Every row gives one point. The points of each table are mixes of a few directions, plus a little noise. Count the directions of each table, and those that both share. Where both have some left over, give the other angles between the two spaces (their principal angles), to ten degrees, smallest first.

First:
[[-10  29]
 [ 28 -81]
 [ -8  22]
 [-15  42]
 [  4 -12]]
Second (7 x 2):
[[ -4  13]
 [-33  95]
 [  1  -2]
 [ 11 -32]
 [ 19 -53]
 [ -1   3]
 [  9 -24]]
Directions: first 1, second 1, shared 1

First (5 x 3):
[[ -6  13  95]
 [ 12 -24 -26]
 [  9 -19 -15]
 [-19  39  -3]
 [  4  -9 -50]]
Second, 5 rows:
[[ 39  46 -21]
 [-27 -33  15]
 [-47 -56  25]
 [ -1  -1   0]
 [ 37  44 -20]]
Directions: first 2, second 1, shared 0; angles 60

First (5 x 4):
[[-11  10   1   6]
 [ 10  -8   0  -5]
 [ 53 -46  -5 -27]
 [-93  82   9  49]
 [ 42 -37  -4 -22]]
Second (5 x 4):
[[-72  62   7  37]
 [-18  16   2   9]
 [-10  10   1   6]
 [ 88 -76  -9 -47]
 [ 13 -13  -2  -6]]
Directions: first 1, second 1, shared 1

First:
[[ 63 -38  -5  -1  25 -22]
 [ 23   3  55  42   7 -12]
 [-63  44  17  25 -24 -38]
 [-64  39   2   7 -25 -14]
 [  3 -19 -47 -50   2  71]
 [-38   8 -63 -31 -12 -55]
 [ 70 -40  10   0  27  10]
 [ 50 -13  65  41  17  17]
 [-43  14 -35 -33 -16  43]]
Second, 6 rows:
[[ 40  16 -73 -39 -36 -19]
 [ 16  22  39   1  36 -15]
 [ 34   2 -27 -24 -95 -20]
 [ -3  13  20  10  41   0]
 [-22  27  -2  36  26  14]
 [-66 -80  42  15  28  40]]
Directions: first 3, second 4, shared 1; angles 50, 70

First (7 x 8):
[[ 11  -6  17 -23  31  -4   8  -2]
 [ -9   2 -11  -2   9  19 -19 -19]
 [  3  -4  49 -10  22  30 -68  24]
 [-64 -18  -5 -29   7   7 -58  34]
 [ 47  26 -42  58 -53 -21  87 -41]
 [ 31  10   6  35 -39 -23  40  17]
 [-18 -11 -16 -27  24  -6  11 -11]]
Second, 7 rows:
[[ 36  95   1  25   2 -53 -81  33]
 [  1 -34 -16 -13  13  46  87  48]
 [  9  11  -5   1   5   4  12  25]
 [  1 -11  -6  -5   5  17  33  21]
 [-17 -26   8  -5  -9   0 -12 -45]
 [-28 -49   9 -10 -10  10   3 -56]
 [ -1  15   8   6  -7 -22 -42 -24]]
Directions: first 4, second 2, shared 0; angles 60, 60

First:
[[ 11  -4  20  12 -10  19  -9   2   1]
 [-18   8 -33 -19  17 -31  12  -2  -1]
 [ 27 -20  45  10 -28  35  16 -20 -24]
 [-17   8 -30 -15  16 -28   7   1   3]
 [  3 -15  -3 -31  -8 -17  61 -41 -45]
 [ -3  12   0  22   7  11 -45  30  34]
 [ 32 -18  56  23 -31  48  -2  -9 -12]
 [-56  36 -95 -29  56 -79 -15  27  35]
 [-11  12 -16   6  13  -7 -26  20  23]
 [ 32 -19  56  22 -32  48   0 -10 -13]]
Second (7 x 9):
[[-44  30 -42  -2 -22  -2 -33 -33   8]
 [ 17  -7  29  16 -10  25 -11   7   4]
 [ 10   1  11  19  16   6 -28  40  28]
 [ -6 -10  -4 -27 -26  -5  51 -60 -49]
 [ 13 -17  18 -13 -17   6  40 -31 -35]
 [-35  29 -35   9  -4  -2 -50  -1  28]
 [ 44 -27  24  -2  64 -29  30  79  16]]
Directions: first 2, second 3, shared 2
